Every row gives one point. The points of each table are mixes of a few directions, plus a little noise. How many directions does each table use, and how many do they share? Where both have some left over, give the other angles between the two spaces (their principal angles), to ten degrees, smallest first.

First (7 x 3):
[[ -3  -5   2]
 [-50 -92  47]
 [ 32  58 -29]
 [ 22  41 -20]
 [ 14  27 -15]
 [ -9 -16   9]
 [ -7 -13   7]]
Second (6 x 3):
[[-15  15 -28]
 [  4  27   2]
 [-32  -4 -49]
 [ 22  22  28]
 [  4  30  -1]
 [ 16 -95  45]]
Directions: first 1, second 2, shared 0; angles 30

First (7 x 8):
[[-35  -7 -27 -54 -37 -27  -2 -11]
 [ 32 -16 -36   7  26  -9 -48  28]
 [ 15  83 -57  57 -13  79  14  59]
 [ -6 -16  29  -2  -1 -10  18 -23]
 [ -1 -31   7  -7 -16 -15  23 -24]
 [ -6 -90  94 -12  -3 -55  60 -88]
 [  3  76  -9  12  43  37 -65  58]]
Second (8 x 8):
[[-26  11 -43 -49 -18 -20 -36  15]
 [ 49 -63  52  50  34  -9  30 -30]
 [ 13  49  25  53  10  55  36  14]
 [ 78 -11 -89  43  57  13 -95  81]
 [-53  46  27 -28 -39  15  43 -20]
 [-33  53   6  -6 -24  30  24   5]
 [-22  -6 -23 -42 -13 -26 -23   1]
 [ -1 -80  46 -25  -4 -55  22 -58]]
Directions: first 4, second 3, shared 3

First (8 x 11):
[[-18  -3 -58  55  13 -93 -41  13 -46 -28 -74]
 [  4  11  30 -34  -5  41  22   4   9   8  44]
 [  1  35  59 -73  -9  72  46  20   1   7  95]
 [ 22 -30  13   3  -7  44   5 -36  55  26  -2]
 [-16  18 -17   6   6 -40  -9  24 -40 -20  -9]
 [-19   0 -52  48  12 -86 -35  16 -46 -26 -64]
 [ 30 -42  17   6 -10  59   6 -50  76  36  -4]
 [ -4  11   7 -12   0   4   6   9 -10  -3  15]]
Second (11 x 11):
[[ -8 -63  25  24  32 -51  17   2  -6 -75 -22]
 [-21  70 -59 -34 -26 -57 -15  -2  35 -27 -52]
 [ 58  26   9  16 -20  12 -24   5  11  64  -9]
 [ 29 -33  55   8  17 -22  19  17  -2 -36   7]
 [-11 -37 -14  19   3  42  -5 -34  17  28   0]
 [ 11  75 -22   0 -17 -13 -29  43 -64  49  12]
 [-14 -36  48 -61   4  45  59 -35  85 -57  34]
 [-74   0 -20 -16  23 -20  16  21 -62 -57  26]
 [ 20  28  11   5  -6  21 -11  27 -44  47  31]
 [ 33 -86   8  66  16  -3 -15 -39  36  10 -49]
 [-22  55 -41 -26 -24  44 -14  -5  -6  54  20]]
Directions: first 2, second 5, shared 2

First (11 x 18):
[[  7 -20  31   1  17  -9  18   9  10  -4  -8 -22  21 -24  -2  21   5  20]
 [  6   1 -27   0  -7 -16   1  -4  -6 -15   8  -4   6  11 -22   4 -10   6]
 [ -1 -14  45   5  14   8  20  -4  15   6  -7 -20   6 -33  21  13   5   2]
 [ -8 -11 -10  -9  -4 -14   4  -8  -5 -13   5 -12   3  12  -5  12  -3  11]
 [  5  11 -23   5 -11  -3  -3  -7  -4  -6   8   5  -5   7 -11  -7 -10 -10]
 [ 32  33 -24  30 -13   8   4  -6   7  -1  10  13  -4 -21 -21 -23 -24 -34]
 [  8   8 -19  10 -14  -6  10 -21   1 -14  14  -9  -4  -5 -11   0 -20 -14]
 [ -1  -4 -31  -7  -8 -21  -3  -2 -10 -17   8  -3   6  23 -22   8  -7  13]
 [  9   3  10   8   6   4   3   7   6   5  -4   1   5 -14  -2  -2   1  -2]
 [-66   0  53 -37   9  62 -49  10 -10  61 -28  46 -52  36  95 -31  55 -16]
 [  8  -7  -4  -5  11 -14  -5  24  -3  -1  -8   4  17   8 -19   6   9  24]]
Second (8 x 18):
[[-17 -15  16 -14  25 -18   5  11  25 -17 -16 -21  18  17 -10 -10  24  30]
 [  3  43 -32  18 -42  18  -9  -8 -23   4  -1  13 -22  10  -1  -6 -11   5]
 [ 29   9  16  24   9  16  10  -2  18  12   6   9   1 -43   2 -15 -15 -42]
 [-18  -8  -1 -14   5 -13  -2   5   3 -12 -10 -12   6  24  -5   1  15  29]
 [-31 -22 -14 -32  -6 -19 -12   1 -24 -10  -1  -7   0  44   2  25  12  38]
 [ 31  12  13  26   4  19   9  -4  12  15   9  13  -3 -45   4 -12 -19 -46]
 [ 28   6   6  20  -3  18   4  -8  -2  19  16  17  -7 -40   9   0 -24 -48]
 [-26 -25  -3 -28   7 -21  -6   4  -8 -12  -4 -12   7  35  -1  17  16  34]]
Directions: first 4, second 3, shared 1; angles 40, 70

First (9 x 24):
[[ -4   5   9  -8  20   5  21 -17  24 -12 -11 -10 -12 -18   1 -16  10  -5
  -10   7  -3   4   2   8]
 [ 20  37 -35 -20 -57 -40 -56 -17 -54  14   3   1  24  59 -10  21 -57 -17
   20 -54  -5  -9  20 -18]
 [-31 -57  16  52  27  29   0  95 -19   8  17  26  -5 -25  -9  32  67  44
    3  40  27   5 -44  19]
 [-33 -55  34  47  56  37  38  76   2  -6  16   4 -16 -48  -5  18  69  37
   -6  51  15   9 -33  31]
 [  5  28  -6 -25   2 -13   3 -39  11 -13 -17 -16  -6   3  -5 -15 -14 -17
   -7 -17  -6   2  14   3]
 [ 32  47 -59 -53 -83 -31 -82 -83  41  19 -45  47  16  49  12 -38 -42 -24
   -5 -45  16 -11   6 -59]
 [ -4  22 -16 -10  -8 -22 -26   5 -33  -7  -9  -7   0  21 -21  15  -6  -3
    5 -28   6   2   1  11]
 [-15 -16  19   5  40  22  33   2  41 -15 -13  -2 -20 -40   2 -19  41   9
  -17  30   7   8 -14  14]
 [ 29 -12  38  13   5  14  69 -21 -13  13  59 -44  20  -1  36   3 -69 -24
   17  15 -56 -11  49 -10]]
Second (11 x 24):
[[-28  35  20   3  -4   9   2  -3  19  -4 -28  18   5 -48  -5 -32  17  -6
   -5 -18  -8  16 -29  14]
 [ -5  -3  45  -7  53  36  83 -48  81 -22 -10 -23 -20 -67  24 -54  16 -14
  -25  39 -25   9   8   9]
 [ -8 -28  -6  17  18  -1 -10  47 -29  -3  11  -1  -9  12 -15  33  29  21
    4  12  20  -1 -10  14]
 [ 25  -4 -35 -41  22 -26  -9 -38   7 -24 -12 -31 -28  48 -14  12  -2  -6
  -13   2  21 -10  31  -1]
 [ 27 -19 -24  -7  -7 -18 -14   1 -33   5  25 -18   2  54  -1  34 -29   1
   11   0   5 -15  29 -12]
 [ 28  11 -23   4 -95  -5 -57 -18  -4  51  14  54  47  34  34 -10 -59 -11
   22 -25 -12 -15   0 -62]
 [ 38 -26 -41 -30  -8 -15 -22 -35  21   1   2  -3 -12  58   9  10 -15   1
   -8  17  21 -19  29 -34]
 [ -1 -14  69  47  12  34  86  25 -28  18  66 -32  29 -46  32   3 -45 -11
   23  18 -65   2  19  12]
 [-37  31 -27 -22  38 -33 -40  27 -32 -43 -52 -12 -35   4 -64  22  63  14
  -16 -31  45  17 -28  53]
 [-10  20 -15 -30  37 -19  -2 -18   4 -36 -32 -27 -30   5 -31   1  26  -3
  -18 -11  19   7   5  30]
 [-28  -2  36  63 -66  39 -18  59  -4  55  18  78  54 -57  30 -20   0  15
   24  -4 -20  10 -59 -24]]
Directions: first 4, second 5, shared 4

First (8 x 32):
[[-10  10  10   2 -16   1  11  23   1 -17  13   5 -10  -3  -4   0 -16 -11
   -2  -9 -15   9  13  23 -18  -4  16 -14  -9  -7  -1   5]
 [  0  -5  -5  -8 -11   2   4   3  25 -27   4  -7 -11   2   0  -5  14  -3
    9 -23 -15  -3  -3   4 -19  -7  -1 -19 -14   2   2 -16]
 [-36 -20  -9  15  11  27   4   3  -2   9  -6  23  19 -28  10  -8 -10  -9
  -24  -2  -5  -1   0  16   6   7  -2  10  32  17 -59 -20]
 [  7  16   7   1  -7 -10  11  11   5 -10  13  -4 -13   6  -4   2  -6  -5
   15  -2  -4   7  10   3  -9  -4  10 -17 -24 -11  18  23]
 [-15 -11 -11 -28  20 -35 -14 -37  -2  31 -53 -13  30  35  15 -10  16  13
    6  31 -31 -13   1 -26   0 -19   0  47  -6 -16 -17   5]
 [  2  -5  14 -21 -25  -4 -17  12 -29  -4 -13  -2   2  12  -5   9 -13   5
  -33  -3 -11   2   2  23 -15  -4   6  24  28  -6  14 -37]
 [ 41   6  13  -5  16   3  35  33 -15  32  42 -12  -2  -7  17 -12 -23  -6
  -10 -31  56   9  38 -18  26 -10 -35 -32   3 -14   2  69]
 [ 12   7 -17  45  12  17 -32 -48  16 -14   1   7 -16 -17 -28  24  36  18
   41  39  24 -10 -61 -25  29  40   6   1  -8  34  40 -28]]
Second (8 x 32):
[[  5 -14  -7  -7  -7   9   1  -1  17   3   3  -3 -10   2  -1   2  10   2
   -5   6  -7  10   2   2  -1  11  -3   2  -3  -3  13   8]
 [ -5 -20 -17  20  -3  30  -6   2   4  27   6  13  -2 -17  -9   6  -3  15
  -36  14   9   8  -6   6  13  22  -1  14  27  11   2 -12]
 [-13 -20 -10  13  20  26  11 -30  24  22 -14  12  24 -13  -4 -23  21   6
  -23  11  -8  -1  -4 -23  14 -15 -25  12  26  16 -37  -4]
 [  5  30  22 -19  -8 -38  -4  20 -28 -31   3 -13  -7  15  11   8 -20 -18
   36 -18   2  -9   7  12 -16 -10  17 -15 -26 -15   9   5]
 [  4 -26 -22  15  -2  32  -2 -11  27  26   5   8  -6 -10 -12   2  16  19
  -29  17   0  10  -7  -6  11  20 -10  10  15   9  12  -1]
 [-14  -8  20 -28  -9  -6   0  29 -29 -16  -3   1   3  -2  23   6 -26 -31
   -2 -12  -6  10  20  36  -7   3   4   4  11 -11 -26   4]
 [ 22  95  24  23   7 -77 -10   0 -48 -36   8 -22  -5  25 -13   9 -24  12
   74 -29  30 -50 -20 -28 -19 -35  41 -37 -57  -5  41 -14]
 [ -4 -35  -7 -17   1  23   9 -11  33   7  -8   1   2  -2   6 -10  23  -7
  -15  10 -20  18   8   0   4   3 -24  10   8  -2 -13  14]]
Directions: first 6, second 4, shared 1; angles 30, 40, 80

First (8 x 32):
[[ -7  -2  -8  19 -41  22  14 -15  19 -17  11   5 -17  -5 -43 -26  10  32
   36 -35  25 -18  66  31  37  77  17 -12   4 -30 -32  47]
 [-17   7 -22   9 -44  17  19  -2  22 -25   6  -1 -30  17 -66 -46  12  26
   54 -57  45 -15  64  19  54  95  32 -14  18 -35 -41  30]
 [  6  -3   7  -6  22 -10  -7   5 -10  11  -4   0  11  -3  28  18  -5 -16
  -23  22 -17   9 -33 -12 -23 -44 -12   6  -6  16  18 -20]
 [ 20 -10  26   5  26  -3 -16 -10 -14  23   3   7  29 -30  59  46  -9  -6
  -47  54 -47   2 -32   1 -46 -68 -33   8 -24  24  33   1]
 [  9  -2  11  -8  30 -13 -11   4 -13  16  -5  -1  17  -6  39  27  -8 -18
  -33  34 -26  10 -44 -15 -33 -62 -18   8  -9  22  26 -23]
 [-19  10 -26  -5 -28   2  17  11  14 -23  -4  -7 -29  30 -62 -47   9   6
   49 -55  47  -3  34   0  47  71  33  -7  25 -26 -32  -1]
 [  4   1   4  -8  19  -9  -5   6  -8   7  -5  -3   6   2  19  12  -4 -15
  -17  15  -9   8 -30 -13 -16 -34  -7   5  -3  13  14 -21]
 [  5  -2   8  -4  18  -7  -6   2  -9   9  -2   0  11  -5  25  16  -4 -11
  -20  21 -16   6 -26  -9 -19 -36 -11   5  -7  13  16 -13]]
Second (11 x 32):
[[-21  33   5 -14  10 -38  17 -30 -21  -7   9  43  24 -60 -32  19 -19  -3
    4  42 -50 -20  15 -32 -33 -12  -5 -27 -35   2 -33  23]
 [ -2  -1  22  29  -2  19  -4   1  10 -24  19   9  18 -10  -8  12  21   3
   -4  17   1 -13  15  11 -22  14 -28  -1  -2  -8 -29  -5]
 [-11  11   0 -32 -42 -20  27 -42   3  -1 -11   2 -21 -14 -36 -46 -16  42
   28 -31 -22 -13  32  15  42  37  43 -29  -6 -10   7  66]
 [-12  -1  72  11 -37  19   6 -13  33 -66  11 -18  18  24 -32 -44  51  36
    5 -15  -2 -16  -6  34  -4  35 -21 -22  23 -10 -25 -15]
 [-27  32 -37  -5  34 -28   5  34 -17 -16   3  24   5   2 -45  14  -3 -52
   21   8  24   5  -6 -60 -19   2   0   1   2  -5 -54 -61]
 [-29  26  -9 -41 -18 -35  24  -2   2 -27 -17  -6 -20  26 -63 -57  -2   2
   39 -41  11   2  -6 -24  32  31  40 -22  18  -9 -17 -14]
 [ 17  -8 -25 -17  24 -15  -8  -1 -21  47 -13  -1  -5 -12  46  27 -31 -14
  -22  17 -18  14 -22 -12  -4 -51   8  14 -15  19  44  10]
 [ 31 -28 -20 -26   9  -3 -13   0 -10  59 -27 -31 -24  21  70   3 -29   1
  -27 -12  -7  27 -38  12  24 -52  24  22   3  22  85  17]
 [ 19 -22  10  -9   2   8 -12  10   4  16 -15 -32  -9  35  42 -10   3   3
  -21 -13   5  19 -40  15  11 -31   4  15  16  13  49 -16]
 [  5 -10  -9  63   6  48 -16  27  14 -15  32  17  13  -7  -3  38  25 -13
    3  12  42 -10  45  14 -19  39 -39  18   1 -20 -51 -14]
 [ 31 -32 -11  41  14  43 -25  15   4  34  12  -5   3  -4  60  45   0  -4
  -27  16  17   7  12  27 -11 -14 -26  33  -4   3  22   9]]
Directions: first 2, second 5, shared 2

First (9 x 32):
[[ 29  28  -8   9  10 -17  16  15  18  21  12   8 -37 -45 -41  40 -14 -35
  -13  14  -4   5 -11  -2   2  -6  -4   9  19  22   1 -32]
 [ 44   0   2  -2  56  17 -10 -24  27  36  44 -11  -8  41 -34 -14  28  -3
  -37 -19 -53   4  28  -4  21 -16  -6   7  31  -8 -15 -14]
 [ 57  51 -19  24   4 -35  24  33  36  39  18  21 -69 -93 -86  81 -23 -78
  -26  24   0  18 -27  -1   5 -10 -12  10  38  45   7 -67]
 [  4  27  15 -31  71   4  33 -14 -10  -1  27 -20 -17  21  24 -11 -15  45
    5  16 -34 -38  29 -11  -6   6  30  29  -7  -7 -26  26]
 [-35 -22  12 -19   5  17  -5 -17 -25 -25  -9 -14  35  50  55 -45   6  52
   19  -8  -1 -18  17  -2  -6  10  13  -1 -26 -25  -7  43]
 [ -1 -24 -16  32 -70  -5 -32  14  11   4 -26  21  13 -26 -28  15  14 -49
   -6 -15  34  39 -31  11   7  -6 -31 -28   8   8  26 -28]
 [-83   6   9 -21 -54 -20  33  28 -57 -69 -59   2  16 -38  86   2 -52  46
   68  36  68 -33 -24   0 -41  31  29   2 -63   1  10  51]
 [-26 -27   3   0 -28  11 -18  -6 -13 -17 -18  -2  31  25  28 -26  11  16
   11 -12  14   4  -1   4  -2   4  -4 -13 -14 -15   7  19]
 [ 11 -40   1   6   4  29 -41 -28  13  15  12  -6  35  65  -5 -43  45   5
  -23 -37 -25  19  19   4  21 -12 -18 -16  15 -23  -1   2]]
Second (8 x 32):
[[  8  10  -4  45 -13  12 -20  -7   4  -6  -6  16  21   8 -21  21   7 -31
  -24  -5  -2  16  -8  33   1 -10  15 -26   6   6  10 -17]
 [ 33  -4 -42  23  85 -35 -17 -28  68  82  55  -2 -41 -20 -92  17   1 -33
    4   6  11  -8  16 -95  56   2  -8  -6  33 -10 -29 -44]
 [ 10   5  41  -4 -14  28  -8   1 -24 -13   1   7  37  35  46 -51   8  25
  -16 -14 -31   9  17  46  -2  -9   0  31  -9 -14 -15   2]
 [-24  -7  20 -55 -23   3  29  21 -35 -29 -20 -16  -5  -1  60 -24  -8  43
   23   3   0 -13  -1   8 -25   9 -10  27 -20  -2   8  38]
 [-18   5   9  13 -52  19   1  11 -29 -47 -34   7  23   4  28  17   0  -5
  -11  -2   2  11 -19  58 -34  -4  12 -19 -14  15  27  16]
 [-11 -12  -7 -51  25 -22  24   6   5  14   9 -21 -37 -20  10 -11 -11  28
   33  12  13 -22   6 -54   2  14 -17  24  -3  -3  -7  18]
 [ 46  14  41  50  16  37 -44 -22   6  22  30  27  63  55   0 -56  22  -8
  -49 -26 -50  26  30  53  34 -24  10  19  11 -21 -36 -43]
 [-45 -10 -58 -22 -22 -38  35  16   4 -22 -34 -20 -62 -63 -28  87 -21 -18
   39  26  60 -21 -42 -48 -34  22   0 -48  -3  29  47  32]]
Directions: first 3, second 3, shared 0; angles 30, 40, 60

First (8 x 32):
[[ -7  12   8   6 -27  23 -14   0  -8  -3  -3 -26   4   9  -5   0   2 -46
   15 -19   6   8   3   3 -11  -3  -9   2  21  -9  24  -9]
 [ 10  -8   2  -9  10 -19  14   6  -6   3   2  23  -7   0   5  14  -3  31
   -4   7  -5 -20   3   2  -7  -3 -10  -3  -8   0 -12   5]
 [ -8  -3   1 -10 -11  19 -10  -2  10   6  -4 -34  -4  -8 -11 -16   9 -26
   -4 -18 -10  13  12 -18 -14   5  11  11   8  -9   8  25]
 [-12   6  -6  10  -9  19 -14 -17   7  -3  -3 -25   5  -5   0  -9  -1 -26
    8  -7  19  17  -1   1  10  11   8   1   6  -2   2  -7]
 [ 25 -21   1 -18  33 -56  41   5 -20   5   6  70 -19  -3  21  48 -15  95
   -6  25   3 -59   6  15  -8  -1 -31 -14 -25  -1 -43   3]
 [  1   3   0   5   2  -3   0   3  -1  -3   2   7   4   4   1  -2   0   1
    0   5  -1   2  -6   3   6  -3   1  -2  -2   5   2  -8]
 [ -8   3  -8   9   4   9  -9 -10  13  -2  -1 -11   6  -6  -1 -16   1  -8
   -3   4   7  19  -7  -3  17   7  17   1  -4   7  -3  -4]
 [  0   8   3   7  -3   8  -9  16   5  -3   2  -4  10  10 -10 -21   9 -20
   -6   2 -20  19 -11  -5   6 -13  13   3   3  10  20  -5]]
Second (9 x 32):
[[-13  -6   9  -9   4   3  12   1 -19  -1 -12 -26  15   5  15  16 -17  -4
   33 -14   7 -18  -2  -6   8  -3 -20   6  34 -15   5 -23]
 [  1   7  -2   7   2  -6  -8   1   4  10  -7   0  -5  14   4  10  -6   5
   -2  -1  -7   9   5  -1   6   3   8  -4 -11  16   3   6]
 [  8  -8  -2  -7  -7  10   6  -2   6 -17  22  20  -2 -29 -19 -31  23  -5
  -21  12   8  -4  -7   6 -18  -3   0   3  -4 -19  -8   6]
 [  6  -6  -2  -5  -5   8   5  -2   4 -13  17  15  -2 -22 -13 -23  18  -4
  -16   9   6  -3  -6   5 -14  -2   0   2  -4 -14  -6   5]
 [ 18   7 -11  10  -7  -2 -15  -1  26  -2  21  38 -20 -13 -23 -29  27   3
  -47  21  -7  23   1   9 -15   3  26  -7 -45  16  -8  32]
 [-13   4   6   2   9  -7   0   2 -14  15 -25 -29   9  28  23  36 -29   3
   35 -17  -3  -5   6  -8  20   2  -9   0  19  10  10 -17]
 [ 10 -13  -3 -10 -11  15  10  -3   7 -26  33  28  -3 -44 -27 -46  35  -8
  -30  18  12  -6 -11   8 -27  -5  -1   5  -5 -29 -12   9]
 [ -9   6   3   5   7  -8  -4   2  -7  15 -21 -21   4  27  18  30 -23   4
   23 -13  -6   1   6  -6  17   2  -3  -2   9  15   8  -8]
 [-10  10   4   7   9 -11  -6   3  -8  20 -27 -25   4  35  23  38 -29   6
   28 -15  -8   3   9  -7  22   4  -1  -3   8  21  10  -9]]
Directions: first 4, second 2, shared 0; angles 50, 80
